Rows are points. Examples show where two turns around zero, p and q, send a point. Where does a point land after both, in the order given? Backwards means that the second turn is done in reverse. Each puzzle has new turns, and all numbers are rounded.
In the rows, zero is written as 128.

Turn p:
[177  89 129] => [136  81 169]
[ 91 132 138] => [104 156 117]
[ 80 157 123] => [114 166  89]
[180 122 143] => [161 107 166]
[112 141 107] => [126 130  99]
Turn q:
[108 125 198] => [100  61 133]
[149 143  96] => [150 160 141]
[120 141  78] => [124 180 132]
[133 122 166] => [129  89 129]
[131 109 102] => [137 150 106]
Where do these land?
p, then q: [171 103 180] => [133  57 139]
q, then p: [109 125  90] => [145 148  95]
p, then q: [ 86 142 109] => [110 172 136]
p, then q: [146 142 133] => [149 121 134]

Turn p:
[136 140  93  98 121 141 122 157] => [144 138  86 102 139 127 106 122]
[143 141 112 106 157  95 154 174] => [140 170 110 101 162 109 137 164]
[ 61  69 151 183  95 130  97  88] => [ 49  70 146 174  74 137 126 127]
[122  89 172 150  79 120  98 101] => [102  76 171 123  76 130 121 129]
[145 180  81 115 126  96 160 134] => [168 187  92 123 117 104 145 131]
[132 159 134 106 141 153 178 152] => [149 172 121 115 154 172 136 130]
[118 132 170 112 154 142  79  99] => [107 111 176 132 152 115 108  82]
[152 148 107 164 135 135 142 156] => [164 141 112 154 135 132 115 162]
[142  94 132 117 144 140 122  91] => [127  88 137 128 144 125 156 105]
Turn q:
[132  99 128 152 118 108 115 143] => [128 111 117 170 115 130 128 129]
[ 86  87 142 147  95 141 117 106] => [ 84  90 101 129 106 156 107 132]
[148 141 170 151 118 150 147 170] => [131 139 172 156 151 173 126 138]
[155 147 109 136 149 178  88 167] => [166 119 147 138 185 116  82 122]
[144 111 124 126  91 126 157 115] => [144 124 111 121 104 166 146 129]
[132 172 137 174 150 126 159 128] => [115 183 153 142 134 140 124  90]
[ 92 169 104 130 139 104 132 146] => [109 179 106 133 146 101 126 139]
[177 151 133  67 146 129  75  94] => [179 109 167  79 106  73 113 146]
[ 88  76 105  68 147  90 163  82] => [ 96  99  78  82 103  96 202 127]
Where do these land?
q, then p backwards: [159 153 144 161  97 127 137 131] => [126 170 150 150 108 151 145 130]
p, then q: [107 139 147 153 101 181 142 109] => [123 104 132 114 131 172  78 107]
q, then p: [133 109  86  95 160 133 122 164] => [140 132 117 132 166  95 171 159]
p, then q backwards: [103 156  87 138 147 151  92  93] => [125 113  90 189 155 115 113 131]
q, then p: [138 148 163 161 186 154 133 120] => [100 132 194 146 129 127 144  94]
p, then q: [110  80 118 105  96  80 184 127] => [124 153  84 103 162 167 176 167]
q, then p backwards: [129  78  94 151  89 168 116  95] => [131 104  93 116  85 194 107 130]
p, then q: [173 151 135  81 131 115  94 134] => [155 119 159 109  93  84 152 145]
p, then q: [105 112 133 127 109  81 109 132] => [103 138 105 137 115 126 138 174]
p, then q: [122 154 175 109 164  91 151 174] => [108 170 183 119 164 100 134 162]

Turn p:
[106 113 131  67 140 146 131 115 119 141 146] => [112 131 151  93 153 133 166 117 142 148 156]
[175 157 145 140 111 125  84 106 139 169  78] => [182 123 165 127 110 151  78 124 124 161  86]
[106  91 135  97 119 162 189 138 135 125 122] => [115 104 129 111 144 159 192 136 140  91 137]
[121 148 100 112 154 144 135 138 142 110 141] => [107 136 126  97 134 102 125 151 142 113 135]
[102 129  88 108 111 158 152 160  92  77 117] => [121 146  97  98 163 134 148 167  89  86 156]
[145 155 149 168 124  69 101  60 115 164 119] => [181 149 109 164 106 121  99  87 152 191  97]
[121 121  97 143  98 160 140 169 118 125 175] => [ 98 128 114 138 121 151 113 155 127  94 187]
[159 178 135 172 127  83 113  90 165 156 102] => [174 138 124 144  75 112  87 122 157 155  73]
[ 87 106 138 116 154 134 147 181 107 140 132] => [ 73 155 145 143 153 145 161 129 120 105 129]
[110 139 124 176 104 153  81 110 162 109 103] => [156 125 121 107 102 125  74  86 109  88 119]
[125 155 141 126  92 102 116 164 137  69 163] => [134 139 127 147  88  79 135 149  81 110 169]
[125  55 101  82 151 118 149 148 123 125 134] => [ 63  93 114 109 153 144 173 136 113 150 130]
[183 118 181 156 178 109 124  84 109 153 131] => [149  97 145 186 162 106 113 104 167 174  91]
Turn q:
[160 108 109 196 146 100 100 188 187 154  94] => [160  88 120 145 116 208  88 166 175 101  88]
[143 110 107 151 126 130 116  92  68 155 124] => [125 132  93 173 128  92 110 127 114 164  99]
[115 103 199 182 126  98 139 103 137 145  79] => [ 98  93 189 164  75 131  85 116 154 145 113]
[ 93 170 128 121 102 130  93 142 124  75 163] => [103 132 127  91 136 111 145 134  80  63 124]
[101 114 136  97 150  94 130 108 119  97 147] => [130 136 135 110 117  78 147  98 152 104 130]
[110 134 106  96 143 182 130 119 171  91 126] => [110 123 118  99 178 156 154  85 129 114 159]
[117 144 110 141  89 136 136  71 114 128 133] => [ 70 145 100 129 114 116 128 118 105 152 123]
[144  97 116 132 107 150 154 141 125 120  73] => [147  85 115 135 109 161 129 103 113 166 141]
[111  92 165 153 100 159 112 147  72 154 172] => [117  82 141 157 148  70 124 187  97 144 133]
[119 177 151 126 170 100 130 153  95 147 168] => [153 177 174 132 140  99 147 162 125 109  93]
[ 98 140 134  68 127 114 134 103 124 137 119] => [129 158 142  83 128  96 118  97 129 146 142]
[129 145 137 131 129 112 132 140 131 144 132] => [134 143 144 123 120 133 124 147 131 128 119]
[150 105  87 118 169 137 193 127 186 141 151] => [135 142 108 123 146 170 184 130 204 156 147]
[200 153 107  79 108 151  92 158 139 104 112] => [179 154  87 126 138 170 110 123  84  98 181]
Where do these land?
p, then q backwards: [101 113  58 126 132 132 152 189 161 140 170] => [123 141 130 157  61 113 128  91 190 117 174]
p, then q: [127 113 122  94 121 155  73 160  96 153  85] => [147 139 174 152 182  89 111 113  91 141 137]
q, then p backwards: [109 136  98 147 185 162 184 168 176 133 123] => [126  96 148  83 138 155 182 103 106 188  91]
q, then p: [164 122 121  73 123 116 125 135  96 104  87] => [167 105 107 138 134 127 101 151 142 182 159]
p, then q: [ 88 130 136 157 129  91 112  65 176 135 138] => [ 77 162  80 110  88 138  93 108 139 149 144]
q, then p: [107 145 114 121 186 121 142 191 128 136 153] => [134  93 162 134 144 105 156 177 135 114  76]
p, then q: [102 126 185 131 123 138 165 123 156 100 138] => [105 123 130 147  71 134 171 110 145 120 147]
q, then p: [157 118 122 109 130 135  90 115 129 147 144] => [104 139 122 125 119  98  87 136 128 141 132]
p, then q: [126 143 158 183  99  88 149  93 160 142 141] => [ 82 122  79 144  82 174 110 142 123 133 136]
p, then q: [105 146 155 152 111 111 183  94 132 143 131] => [ 99 140 105 140 102 191 152 128 135 135 141]
p, then q: [130  96 117 139 133 132 101 113  80 113 124] => [136 143 110 154 166 103 125 117 143 135  95]
p, then q backwards: [153 103 168 176 109  94 128  87 142 136 139] => [159  75 123 152 148 118 137 116  97 111  80]
q, then p: [168 155 121 100 105 155  77 150  74  83  90] => [157 127  84 153 199 117  86 148 109 171 159]
q, then p: [157 147 116  83 108 162 111 110  86 127 128] => [127 166 104 146 155 118  99 150 150 173 147]

Turn p:
[133 119 138 137 169 132 137 146 108 108 131 116 154 170] => [133 139 157 111 120 101 148 137 139 108 118  95 135 167]
[132 149 126  95  94 134  87 140 112 134 134 126 149  76] => [105 117 117 143 128 144  86 173 115 109 103 153 112  96]
[112 129 124 137 140  70 149 107 108 140 167 110 115 144] => [130  96 138  88 132 108  95 102 111 161 142 102 142 144]
[141 135 126 142 137  83 168 150  88 138 112 147 117 127] => [177 101 124 119 118 118 132 143  96 157 120 129 148 161]
[122 124 108 100 100 105  89  96 129 128 101 163 163 150] => [ 90 127  77 120  90 153 110 120 147 123 100 144 126 154]
[117  92 135 150 117 104 148 127 139 100 117 103 127 137] => [109 104 129 109 151 122 174 113 124 146 121 116 133 135]
[115 156 135 101 143 115 102 149 101 150 111 136 107  98] => [162 123 125 127 121 130  92 147 106 125 114 149  82 126]
[149 100 130 107 172 157 117 133 133 146 156 132 130 102] => [150 130 157 128 154 153 106 145 165  94 149 129 125 127]
[130 122 126 137 116 129 139 147 133  75 155 150 108 167] => [121 113 122 123  89 122 170 131 125 122 161  85 134 120]
[146 122 143 129 122 119  99 129 117 154 152 123 115 131] => [134 114 149 131 118 142  99 129 147 145 115 113 123 111]
[186 149 115 132 144 128 131 123 150 121 112 127 103 106] => [173 136  97 130 141 111 133 143 158 132 130 138 143  94]
[ 97 134 112 151 114 188 116  76 141 144 106 126 134 114] => [101 180 107 173 160 148 118  85 120 115 125 135 126 122]
[125 124  99  98  72 157 113 152 158 114 117 109 134 139] => [ 72 158 113 129 116 146 155 165 134 143 136 144 113 100]
[120 126 127 167 158 124 140 138 151 133 128 128 144 140] => [131 124 142 147 140  94 143 112 146 132 141 128 133 157]
[ 94 138 177 139 122 174 185 107 151 135 122 126 119 118] => [132 154 165 143 142 130 159  74  87 109 144 160 145 108]
Turn q:
[145 147 108 143 154 103 136 117 168 170 139 130 115 121] => [131 167 106 133 143 112 160 160 159 148 148 121 127 122]
[118 138 128 144  32 149 122 117 111 199 133 143 106 117] => [116 116 149 175  65 113 177 169  86 100 164 162 114 133]
[ 60 143 144 114 147 138 129 152 117  97 126 123 139 129] => [ 87 113 158  86 124 116 104  91 123 135 124 117 134 104]
[137 141 141 151 150 110 148 112 113 166 127  90 111 134] => [134 137 163 157 134 116 138 157 173 139 128 120 147 126]
[145 117 153 105 132  97 137 117 113 121  87 143 136 140] => [139 128 133 152 174 119  99 118 118 122 121 160 137 130]
[108 136  98 132 156 136 133 118 129 107  95 142 105 121] => [102 153 135 117 146 133 117 131 125 143  98 124  89 118]
[141 142  99 132 119 152 137 114 132  93 122 138 152 126] => [128 153 117 129 122 162 137 100 103 132 105 119 123 134]
[126 105 144  93 117 149 140 121 133 165 136 128 107 123] => [152  97 137 122 128 122 151 157 118 127 135 152 123  98]
[138 142 125 139  93 150 111 128 121 129 137 143 165  42] => [125 145  96 156  60 167 112 108 116 126 158 145 119  94]
[136 118 123 146 111 117 137 147 151 102 132 132 104 145] => [119 126 104 125 139 116 132 139 119  96 110 100 129 141]
[145 116 142 132 157 130 137 150 117 122 143 150 116 145] => [139 117 129 111 155 135 129 120 156  98 132 123 115 134]
[144 128 145 148 142 140  80 140 136 106 138  99 117 141] => [133 118 112 103 100 124 110 132 163 124 101 125 141 163]
[122 105 131 138 143 123 119 129 117 103 138 114 123 104] => [135 114 122 129 117 130  95 123 143 133 120 104 116 119]
[103 145 147  42 132 153 146 118 118 105 132 111 105 149] => [158 120 178  68 141 119 121 129  89 128 101 146 148  93]
[131 115 123 150 142  68 118 112 119 148 144 143 122 146] => [142 137 127 153 153  89 122 131 148 135 161 111 113 158]
[136 127  95 119 106 132 123 168 116 130 135 107 127 145] => [117 117 134 111 124 157 126 156 106 119 143 110 143 156]
[141 111 131 147 142 129 123 116 165 112 112 139 225 147] => [118 119  75 148 150 149 145  57 132 170 125 137 159 151]
Where do these land?
p, then q: [ 91 128 135 111 158 138 122 118 179 161 117 132 109  95] => [163 157 114 107 128  97 143 117 150 110 120 133  72 122]
p, then q: [160 121 126 121 101 114 140  92  93 103 170 102 134 114] => [125 100 127 118 114 165  86 116 123 180 140 137 149 113]
q, then p: [162 130 114  92 116 160 159 116 118 101 140 134 136 153] => [162 167 128 117 132 139 142 144 121  93 101 117 161 124]
p, then q: [118 117 119 141 129 158 113 139 116 164 130 133 132 114] => [109 127 131 120 109 124 141 123 168 114 113 136 121 146]
q, then p: [106 163 120 141 126 145 112 125 140 115 116 141 117  95] => [118 131 101 137 116 131 114 121  88 138 131 147 106 107]
q, then p: [137 132  87  97 100  81 128 117  63 115 138  92 121 126] => [132 131 183 143 102 110 106 151 142 127  69  82 121 103]
p, then q: [127 120 140 123 136 146  89 126 162 128  98 112 125 119] => [110 159 111 121 138 109 135 142 134 121 100 129 104 100]
q, then p: [129 153 133 143 140 137 108 115 150 157 116 129  81 126] => [140 111 117 131  97 110 149 137 114 150 150 167 112 126]
p, then q: [115 111 168 154 161 107 159 143  99 127  93 136 156 150] => [142 113 152 160 187 119 134 112 121 111  98 146 154 154]
p, then q: [179 126  90 121 109 146 165 150 133  86 170  97 121 128] => [118 118 120 105 121 165 114 122 139 136 183  93 179  86]
q, then p: [148 128 139 101  87 128 142 153 100  99 165 120 114 134] => [112 123 129 108 126 132 147 164 129  93  91  91 145 106]
q, then p: [105  86 133 148 147 100 123 123 117 118 116 161 131 152] => [146 115 123 104 144 128 124  86 154 145 138  98 104 144]
p, then q backwards: [138 141 140 135 157 116 111 152 138 146 132 161 157 131] => [141 119 163 152 119 122  96 118 100 142 130 118 111 133]
p, then q: [122 116 144 154 110  98 144 136 136 150  93 157 155 138] => [115 109 131 167 161 121 167 112 114 126 128 144 112 150]
p, then q: [ 81 146 133 139 141 146 105 115 175 149 127 113 128 145] => [133 163 138 129 113  61 140 126 137 131 121 123 104 120]
